Rows are points. Each copy is the shape, with its points in the same order, turned, moved and blurred by noise. Is it also mirrored, or only turned?
In the rows, 128 means zero.

Shape (6 x 3)
168; 75; 62
100; 164; 124
160; 74; 66
129; 167; 168
133; 128; 141
85; 139; 174
Copy 1 (6 x 3)
167; 71; 80
67; 138; 124
156; 70; 86
87; 152; 177
108; 112; 153
56; 105; 178
Copy 1 is: only turned
Copy 2 (6 x 3)
184; 103; 53
89; 164; 115
175; 103; 56
108; 157; 163
124; 128; 131
67; 120; 153
Copy 2 is: only turned
Copy 3 (6 x 3)
188; 91; 79
79; 138; 127
173; 93; 83
90; 154; 168
116; 125; 152
61; 103; 172
Copy 3 is: only turned

Shape (8 x 3)
114; 179; 86
56; 108; 68
123; 155; 65
71; 89; 143
100; 99; 151
86; 132; 91
145; 77; 155
105; 91; 133
Copy 1 (8 x 3)
154; 167; 83
100; 102; 39
167; 143; 66
78; 85; 111
106; 91; 138
124; 118; 77
143; 60; 155
113; 81; 118
Copy 1 is: only turned
Copy 2 (8 x 3)
137; 193; 77
55; 153; 58
135; 166; 56
56; 132; 134
85; 129; 145
92; 163; 81
118; 89; 149
88; 119; 127
Copy 2 is: only turned

Shape (10 x 4)
177; 183; 125; 116
127; 162; 98; 100
93; 134; 67; 181
178; 141; 90; 130
85; 72; 219; 74
93; 98; 122; 104
123; 134; 122; 119
210; 99; 176; 129
125; 101; 76; 144
112; 175; 72; 96
Copy 1 (10 x 4)
149; 194; 132; 113
100; 151; 123; 101
74; 112; 118; 183
148; 154; 93; 134
154; 52; 223; 52
109; 77; 141; 98
123; 123; 145; 115
227; 130; 149; 122
113; 96; 100; 147
70; 157; 105; 101
Copy 1 is: only turned
Copy 2 (10 x 4)
176; 185; 147; 133
154; 165; 104; 109
130; 139; 40; 168
200; 148; 111; 144
57; 71; 180; 78
110; 105; 100; 96
136; 141; 116; 123
177; 95; 198; 156
159; 108; 68; 140
165; 183; 83; 94
Copy 2 is: only turned
Copy 3 (10 x 4)
197; 121; 119; 133
140; 120; 89; 116
90; 188; 87; 162
177; 174; 112; 116
69; 71; 209; 67
88; 132; 131; 93
126; 129; 123; 115
185; 157; 207; 97
110; 190; 105; 109
135; 122; 56; 120
Copy 3 is: mirrored
Copy 4 (10 x 4)
196; 180; 127; 117
137; 178; 106; 103
101; 171; 68; 183
183; 141; 84; 134
79; 100; 216; 76
90; 132; 123; 113
129; 158; 117; 120
203; 76; 164; 126
117; 126; 73; 141
134; 199; 73; 91
Copy 4 is: only turned

Shape (10 x 6)
64; 115; 174; 110; 102; 76
104; 80; 166; 109; 138; 83
109; 132; 73; 188; 129; 145
126; 59; 162; 48; 96; 115
118; 95; 128; 78; 135; 74
137; 155; 121; 166; 171; 176
95; 175; 73; 180; 175; 173
131; 184; 77; 128; 163; 164
201; 157; 116; 121; 141; 110
168; 174; 137; 118; 89; 105
Copy 1 (10 x 6)
66; 75; 171; 87; 134; 89
54; 138; 148; 88; 152; 97
114; 91; 54; 162; 167; 127
62; 154; 146; 46; 78; 137
82; 149; 108; 61; 120; 80
143; 135; 101; 136; 194; 157
156; 89; 52; 152; 218; 145
183; 124; 58; 118; 167; 131
165; 188; 104; 128; 119; 120
156; 137; 146; 135; 93; 114
Copy 1 is: mirrored
Copy 2 (10 x 6)
39; 126; 149; 164; 80; 74
71; 80; 164; 137; 112; 81
106; 121; 102; 213; 160; 170
89; 69; 127; 88; 69; 93
92; 113; 127; 109; 125; 68
125; 130; 152; 168; 168; 204
91; 152; 125; 202; 188; 206
118; 157; 112; 150; 175; 191
183; 142; 143; 134; 141; 134
160; 160; 125; 155; 85; 128
Copy 2 is: only turned

Shape (9 x 6)
114; 23; 83; 126; 100; 174
158; 162; 136; 86; 170; 195
126; 156; 92; 77; 126; 81
161; 180; 158; 122; 97; 203
82; 130; 96; 163; 167; 160
103; 101; 155; 134; 167; 155
185; 144; 78; 105; 111; 108
94; 149; 93; 143; 185; 130
136; 134; 124; 47; 67; 144
Copy 1 (9 x 6)
101; 19; 118; 182; 110; 145
151; 128; 147; 83; 177; 171
139; 114; 104; 78; 120; 63
147; 168; 167; 119; 115; 190
88; 121; 88; 154; 173; 140
109; 113; 158; 164; 169; 125
186; 121; 89; 115; 102; 111
107; 138; 84; 137; 195; 105
127; 90; 146; 68; 74; 125
Copy 1 is: only turned
Copy 2 (9 x 6)
114; 43; 50; 94; 132; 171
133; 170; 158; 121; 148; 209
114; 168; 132; 69; 141; 91
122; 152; 170; 132; 69; 201
82; 142; 77; 169; 154; 149
108; 100; 132; 160; 167; 155
166; 161; 113; 74; 106; 118
99; 170; 94; 152; 169; 124
100; 120; 160; 37; 97; 151
Copy 2 is: only turned
Copy 3 (9 x 6)
120; 47; 97; 118; 126; 214
184; 191; 120; 82; 160; 177
120; 163; 93; 90; 106; 70
188; 210; 133; 112; 99; 195
128; 144; 80; 171; 176; 160
123; 138; 156; 127; 177; 167
185; 136; 87; 93; 96; 101
116; 159; 87; 158; 183; 120
127; 169; 115; 59; 75; 154
Copy 3 is: only turned
Copy 4 (9 x 6)
105; 13; 91; 67; 115; 144
170; 155; 88; 97; 171; 210
113; 172; 89; 95; 156; 86
170; 164; 116; 101; 86; 211
68; 116; 94; 149; 147; 188
104; 94; 148; 122; 163; 188
167; 135; 73; 121; 121; 101
80; 131; 88; 157; 172; 169
135; 156; 105; 27; 101; 129
Copy 4 is: only turned

Shape (13 x 8)
118; 58; 116; 116; 145; 124; 128; 176
135; 84; 107; 180; 158; 81; 104; 109
93; 123; 128; 90; 97; 133; 110; 128
144; 100; 126; 183; 101; 168; 123; 81
142; 85; 163; 145; 147; 165; 138; 120
101; 115; 189; 108; 148; 153; 84; 109
210; 171; 143; 114; 138; 70; 170; 113
103; 145; 201; 116; 119; 164; 82; 141
137; 169; 113; 87; 139; 157; 189; 137
214; 129; 211; 87; 123; 182; 98; 91
197; 75; 143; 192; 157; 88; 133; 173
124; 154; 116; 87; 93; 184; 140; 116
191; 116; 114; 116; 157; 177; 109; 183
Copy 1 (13 x 8)
115; 75; 113; 108; 164; 103; 181; 162
121; 82; 95; 136; 143; 66; 116; 89
129; 114; 138; 55; 109; 135; 142; 144
118; 65; 126; 127; 94; 151; 141; 58
108; 74; 164; 136; 145; 142; 156; 105
97; 90; 196; 92; 127; 131; 101; 140
231; 151; 155; 134; 168; 110; 132; 79
119; 100; 195; 108; 96; 157; 103; 167
156; 168; 136; 100; 168; 185; 170; 115
184; 53; 235; 106; 152; 184; 107; 96
171; 61; 116; 199; 161; 79; 152; 123
145; 123; 139; 63; 119; 198; 152; 114
162; 63; 117; 136; 187; 182; 141; 156
Copy 1 is: only turned
Copy 2 (13 x 8)
146; 80; 97; 127; 151; 143; 110; 142
137; 101; 164; 199; 169; 114; 155; 122
92; 132; 113; 95; 117; 104; 131; 122
106; 128; 146; 189; 77; 160; 170; 121
122; 133; 128; 157; 120; 191; 115; 110
70; 135; 162; 112; 142; 168; 106; 100
201; 216; 134; 155; 134; 100; 127; 62
78; 156; 167; 105; 101; 151; 71; 125
136; 208; 59; 120; 123; 138; 130; 131
138; 186; 190; 92; 88; 211; 115; 59
209; 108; 161; 205; 148; 142; 97; 123
103; 176; 92; 92; 79; 147; 151; 135
185; 149; 133; 110; 124; 191; 122; 170
Copy 2 is: mirrored
Copy 3 (13 x 8)
138; 67; 112; 153; 164; 110; 119; 163
171; 126; 91; 181; 165; 84; 96; 96
125; 96; 144; 100; 112; 134; 95; 128
147; 137; 84; 173; 107; 168; 139; 74
158; 107; 121; 166; 163; 160; 154; 110
153; 109; 191; 146; 160; 159; 104; 91
242; 190; 123; 88; 139; 107; 145; 146
139; 130; 210; 153; 129; 179; 104; 127
151; 146; 111; 61; 154; 165; 143; 161
249; 109; 172; 137; 122; 219; 137; 106
207; 130; 94; 223; 169; 89; 151; 156
137; 127; 128; 80; 105; 190; 111; 133
187; 100; 95; 155; 160; 184; 105; 194
Copy 3 is: only turned

Shape (12 x 8)
107; 60; 98; 93; 111; 135; 97; 63
115; 153; 168; 138; 145; 105; 107; 83
184; 110; 61; 127; 190; 99; 170; 120
73; 142; 121; 151; 84; 69; 189; 70
90; 122; 150; 38; 95; 103; 87; 88
72; 175; 165; 134; 118; 117; 132; 154
102; 108; 181; 125; 92; 70; 136; 175
189; 166; 129; 159; 77; 145; 195; 156
148; 83; 164; 109; 160; 98; 167; 90
187; 164; 122; 149; 143; 169; 97; 88
70; 109; 184; 62; 184; 165; 155; 119
178; 73; 90; 56; 160; 90; 136; 143
Copy 1 (12 x 8)
58; 92; 78; 101; 179; 146; 108; 81
122; 188; 125; 138; 157; 110; 91; 98
191; 119; 32; 103; 140; 120; 140; 133
102; 199; 101; 134; 114; 187; 170; 46
45; 156; 143; 56; 160; 119; 107; 108
106; 190; 170; 153; 122; 123; 150; 132
93; 163; 130; 128; 66; 163; 100; 145
198; 109; 154; 137; 75; 142; 155; 80
144; 150; 81; 99; 161; 177; 70; 117
169; 107; 127; 133; 177; 69; 105; 64
116; 161; 160; 111; 218; 174; 112; 178
138; 88; 59; 46; 130; 131; 110; 155
Copy 1 is: mirrored
Copy 2 (12 x 8)
148; 85; 175; 146; 107; 166; 77; 63
77; 158; 169; 126; 137; 136; 92; 135
160; 103; 109; 180; 188; 93; 147; 123
62; 173; 141; 161; 89; 96; 133; 55
107; 108; 161; 52; 98; 158; 76; 76
67; 152; 136; 108; 69; 138; 138; 162
109; 135; 159; 96; 55; 61; 116; 148
176; 217; 101; 149; 89; 96; 147; 154
137; 134; 200; 133; 157; 93; 138; 112
154; 176; 134; 159; 164; 181; 83; 161
99; 98; 217; 86; 117; 173; 186; 132
184; 69; 130; 100; 164; 88; 124; 115
Copy 2 is: only turned

Shape (12 x 9)
43; 176; 113; 101; 113; 169; 50; 94; 112
111; 135; 102; 154; 124; 171; 100; 132; 178
170; 170; 139; 184; 76; 131; 93; 141; 115
109; 137; 47; 137; 138; 112; 173; 76; 87
195; 154; 169; 102; 106; 111; 113; 152; 92
106; 56; 115; 82; 62; 150; 147; 136; 127
119; 147; 125; 118; 143; 93; 28; 145; 110
135; 146; 148; 155; 172; 132; 187; 62; 138
185; 45; 146; 95; 130; 115; 108; 119; 155
131; 126; 143; 145; 107; 133; 199; 162; 57
76; 181; 144; 173; 92; 105; 86; 69; 148
82; 145; 118; 99; 97; 101; 175; 137; 166
Copy 1 (12 x 9)
79; 141; 75; 186; 146; 84; 32; 154; 98
122; 125; 95; 197; 139; 128; 127; 164; 163
170; 169; 116; 210; 62; 152; 129; 142; 99
173; 62; 104; 156; 175; 128; 112; 78; 86
160; 169; 132; 106; 59; 160; 129; 138; 89
62; 64; 141; 145; 109; 121; 168; 155; 87
163; 128; 99; 138; 66; 94; 49; 176; 119
159; 147; 161; 145; 179; 149; 119; 71; 154
108; 76; 150; 98; 63; 163; 140; 143; 167
160; 128; 179; 140; 149; 149; 159; 143; 37
130; 161; 123; 220; 107; 64; 84; 94; 126
115; 121; 114; 135; 149; 59; 179; 123; 109
Copy 1 is: only turned
Copy 2 (12 x 9)
34; 174; 188; 89; 81; 140; 70; 96; 129
106; 144; 129; 92; 81; 170; 114; 117; 199
173; 137; 137; 98; 57; 109; 87; 166; 143
105; 141; 119; 189; 73; 139; 168; 66; 107
146; 120; 116; 73; 121; 99; 132; 178; 86
43; 46; 103; 109; 81; 136; 146; 140; 146
114; 156; 114; 83; 129; 141; 40; 112; 103
162; 124; 177; 121; 120; 142; 202; 74; 145
128; 53; 74; 47; 123; 171; 143; 115; 120
125; 89; 147; 181; 120; 111; 160; 179; 119
130; 137; 190; 93; 69; 94; 78; 59; 157
75; 109; 118; 125; 121; 74; 154; 95; 182
Copy 2 is: only turned
Copy 3 (12 x 9)
108; 125; 113; 88; 142; 166; 7; 124; 88
146; 80; 131; 154; 151; 143; 83; 160; 131
105; 135; 144; 193; 74; 155; 118; 149; 114
94; 129; 96; 136; 184; 192; 122; 82; 196
126; 168; 158; 127; 89; 149; 175; 119; 90
125; 44; 176; 77; 115; 148; 128; 66; 153
129; 184; 131; 115; 118; 90; 71; 130; 113
138; 108; 88; 179; 203; 178; 161; 84; 101
215; 107; 168; 120; 120; 109; 166; 73; 140
47; 111; 179; 141; 146; 172; 184; 88; 121
107; 112; 60; 170; 116; 134; 60; 108; 80
92; 66; 81; 89; 149; 130; 149; 125; 121
Copy 3 is: mirrored

Shape (17 x 11)
168; 81; 60; 116; 94; 161; 117; 46; 170; 86; 87
67; 85; 104; 160; 112; 63; 141; 137; 120; 75; 181
65; 122; 92; 50; 181; 116; 76; 165; 120; 92; 135
116; 52; 81; 109; 162; 173; 164; 101; 174; 153; 184
104; 52; 188; 73; 88; 126; 103; 79; 156; 66; 126
132; 99; 184; 132; 95; 155; 119; 97; 120; 142; 106
111; 147; 69; 115; 171; 176; 78; 86; 142; 147; 190
59; 121; 84; 145; 121; 104; 121; 148; 149; 154; 128
68; 175; 137; 91; 125; 170; 92; 139; 174; 130; 81
118; 70; 132; 110; 141; 114; 142; 49; 68; 147; 147
174; 120; 182; 153; 150; 115; 158; 67; 187; 117; 100
180; 108; 109; 120; 128; 125; 156; 161; 84; 82; 79
112; 185; 96; 84; 91; 104; 147; 136; 135; 151; 126
122; 105; 170; 53; 197; 59; 104; 136; 175; 136; 170
192; 61; 155; 160; 108; 136; 129; 126; 108; 55; 98
124; 158; 181; 89; 194; 153; 97; 175; 107; 95; 120
140; 116; 83; 151; 155; 95; 91; 133; 88; 149; 171
Copy 1 (17 x 11)
161; 76; 24; 105; 159; 177; 146; 119; 166; 66; 109
76; 105; 94; 173; 83; 70; 160; 181; 145; 72; 192
32; 139; 100; 62; 153; 87; 83; 173; 132; 104; 144
91; 77; 105; 92; 166; 176; 171; 154; 189; 148; 171
130; 75; 151; 94; 68; 144; 118; 119; 146; 47; 130
164; 124; 147; 132; 103; 164; 135; 128; 107; 126; 121
51; 123; 80; 122; 187; 164; 105; 91; 147; 163; 180
71; 126; 81; 137; 102; 103; 172; 158; 134; 157; 122
61; 180; 123; 102; 121; 153; 136; 104; 131; 112; 61
160; 59; 126; 129; 146; 103; 141; 120; 92; 125; 173
180; 127; 155; 154; 138; 134; 147; 96; 216; 94; 115
183; 178; 83; 98; 159; 112; 143; 187; 116; 78; 136
112; 185; 70; 94; 101; 88; 167; 106; 137; 154; 134
92; 133; 167; 88; 108; 65; 74; 139; 214; 128; 178
200; 137; 123; 153; 131; 159; 132; 186; 134; 34; 141
102; 204; 176; 101; 162; 117; 85; 156; 114; 100; 144
122; 132; 70; 165; 151; 96; 99; 162; 117; 162; 195
Copy 1 is: only turned
Copy 2 (17 x 11)
144; 113; 57; 174; 116; 143; 107; 75; 186; 102; 84
81; 123; 84; 195; 152; 33; 153; 187; 104; 91; 152
58; 149; 103; 101; 225; 118; 102; 199; 117; 105; 100
101; 33; 90; 170; 189; 152; 159; 137; 156; 137; 157
84; 104; 155; 112; 114; 61; 113; 120; 200; 77; 121
129; 120; 177; 152; 90; 120; 112; 134; 141; 135; 141
91; 121; 70; 159; 207; 172; 78; 131; 127; 143; 191
76; 135; 98; 197; 162; 101; 128; 186; 110; 177; 118
65; 183; 159; 159; 166; 158; 101; 168; 172; 162; 100
112; 83; 124; 116; 124; 103; 140; 92; 73; 122; 158
183; 130; 181; 193; 161; 99; 143; 85; 170; 134; 134
185; 148; 118; 142; 131; 141; 159; 177; 110; 76; 85
113; 196; 93; 133; 149; 127; 166; 168; 138; 185; 133
124; 111; 159; 89; 242; 51; 126; 167; 154; 153; 152
189; 110; 144; 169; 98; 104; 118; 153; 144; 44; 110
125; 171; 196; 113; 204; 149; 107; 197; 123; 91; 142
152; 121; 77; 153; 173; 104; 98; 177; 67; 134; 168
Copy 2 is: only turned
Copy 3 (17 x 11)
215; 39; 131; 97; 108; 116; 128; 35; 139; 118; 129
88; 90; 103; 164; 134; 57; 167; 125; 91; 89; 198
79; 92; 59; 62; 171; 131; 68; 130; 132; 85; 171
141; 58; 113; 92; 189; 169; 206; 74; 122; 138; 177
97; 56; 195; 84; 83; 116; 125; 77; 153; 93; 188
125; 83; 208; 135; 125; 141; 108; 87; 123; 138; 132
148; 131; 81; 124; 202; 171; 103; 34; 116; 133; 189
87; 98; 78; 154; 149; 103; 132; 104; 137; 159; 129
99; 121; 112; 120; 124; 174; 74; 98; 180; 114; 100
105; 69; 176; 94; 177; 110; 136; 60; 51; 128; 152
172; 113; 217; 123; 166; 99; 163; 81; 169; 97; 115
190; 78; 140; 106; 149; 98; 102; 161; 83; 101; 107
126; 174; 94; 98; 108; 115; 127; 102; 106; 138; 114
80; 143; 153; 32; 197; 91; 126; 123; 175; 122; 186
196; 42; 206; 135; 129; 93; 114; 138; 109; 87; 157
112; 131; 152; 92; 192; 153; 45; 152; 142; 62; 147
149; 115; 101; 139; 212; 89; 95; 105; 79; 158; 178
Copy 3 is: only turned
Copy 4 (17 x 11)
122; 122; 61; 61; 102; 168; 81; 78; 189; 49; 121
87; 154; 121; 148; 79; 118; 145; 157; 101; 58; 214
89; 152; 146; 32; 144; 121; 101; 175; 61; 112; 171
105; 51; 94; 65; 133; 170; 176; 135; 170; 94; 179
119; 120; 199; 60; 84; 99; 115; 107; 170; 20; 133
134; 118; 176; 118; 93; 163; 130; 105; 153; 102; 92
111; 125; 112; 69; 174; 201; 94; 128; 140; 143; 212
47; 154; 109; 103; 99; 134; 146; 147; 121; 150; 173
60; 199; 158; 41; 137; 155; 112; 128; 151; 152; 112
136; 71; 141; 115; 108; 151; 143; 62; 94; 87; 175
143; 132; 124; 140; 171; 97; 142; 82; 201; 91; 93
169; 156; 83; 100; 118; 146; 131; 155; 87; 62; 80
140; 202; 109; 64; 98; 132; 158; 110; 113; 159; 152
143; 107; 170; 69; 171; 45; 139; 156; 119; 134; 180
172; 116; 111; 155; 107; 135; 97; 148; 144; 8; 88
134; 165; 186; 77; 204; 148; 123; 168; 83; 104; 111
147; 128; 101; 140; 123; 154; 94; 147; 82; 138; 192
Copy 4 is: only turned

Shape (16 x 11)
149; 179; 159; 117; 159; 120; 186; 147; 98; 118; 61
120; 158; 150; 104; 80; 131; 144; 173; 85; 126; 135
68; 90; 74; 227; 95; 83; 104; 80; 133; 45; 185
98; 161; 160; 118; 139; 122; 207; 169; 185; 147; 122
118; 190; 115; 101; 148; 170; 175; 153; 181; 148; 54
130; 129; 120; 60; 118; 118; 122; 116; 165; 111; 125
151; 153; 124; 65; 122; 154; 147; 156; 81; 131; 135
180; 205; 124; 124; 125; 149; 183; 123; 114; 160; 147
99; 102; 112; 115; 83; 127; 119; 112; 84; 188; 120
144; 97; 135; 125; 126; 146; 132; 141; 128; 135; 105
116; 79; 120; 81; 158; 70; 151; 112; 136; 166; 117
43; 71; 55; 189; 177; 88; 67; 147; 155; 99; 192
97; 202; 115; 99; 136; 193; 248; 140; 108; 96; 115
28; 118; 87; 153; 193; 113; 85; 80; 165; 85; 176
128; 206; 138; 104; 87; 94; 141; 129; 82; 141; 103
99; 102; 189; 118; 153; 122; 77; 77; 133; 139; 144
Copy 1 (16 x 11)
142; 96; 149; 157; 151; 175; 144; 208; 127; 191; 139
121; 77; 96; 151; 168; 145; 125; 161; 136; 137; 211
27; 206; 75; 230; 145; 112; 181; 86; 133; 71; 142
143; 139; 129; 123; 128; 174; 132; 186; 227; 141; 165
146; 85; 131; 119; 72; 168; 120; 194; 180; 152; 107
159; 80; 149; 157; 145; 129; 147; 117; 171; 92; 127
169; 74; 108; 128; 175; 133; 111; 158; 110; 121; 162
154; 101; 92; 104; 158; 119; 185; 201; 129; 150; 151
59; 84; 119; 96; 182; 136; 120; 103; 136; 121; 153
125; 117; 151; 122; 127; 141; 137; 113; 127; 135; 161
110; 123; 198; 118; 194; 152; 135; 125; 166; 95; 125
44; 226; 142; 186; 123; 78; 83; 106; 154; 28; 148
188; 117; 39; 145; 148; 191; 118; 208; 158; 170; 106
78; 202; 123; 199; 144; 66; 99; 107; 186; 81; 81
98; 48; 108; 163; 183; 133; 152; 199; 144; 151; 165
103; 131; 168; 150; 171; 61; 123; 80; 178; 157; 146
Copy 1 is: mirrored
Copy 2 (16 x 11)
141; 66; 146; 179; 123; 119; 55; 109; 108; 163; 122
150; 101; 132; 152; 74; 156; 127; 132; 174; 165; 177
43; 243; 107; 63; 58; 118; 157; 144; 132; 165; 116
70; 86; 106; 165; 145; 124; 73; 153; 133; 141; 210
120; 106; 156; 162; 172; 102; 38; 119; 147; 105; 193
166; 141; 109; 104; 155; 151; 119; 126; 118; 143; 176
179; 108; 139; 178; 125; 151; 144; 121; 144; 136; 158
125; 116; 146; 209; 164; 146; 102; 163; 170; 145; 121
153; 162; 112; 141; 70; 190; 119; 146; 130; 84; 157
119; 114; 101; 132; 117; 153; 113; 87; 135; 105; 146
125; 127; 60; 136; 119; 150; 116; 132; 60; 102; 160
35; 177; 95; 52; 77; 74; 207; 156; 107; 81; 159
106; 153; 184; 245; 138; 107; 83; 98; 141; 176; 206
45; 196; 155; 61; 135; 98; 180; 153; 58; 125; 177
167; 114; 160; 157; 89; 165; 77; 178; 136; 170; 148
89; 114; 131; 69; 130; 218; 156; 122; 82; 130; 145
Copy 2 is: mirrored
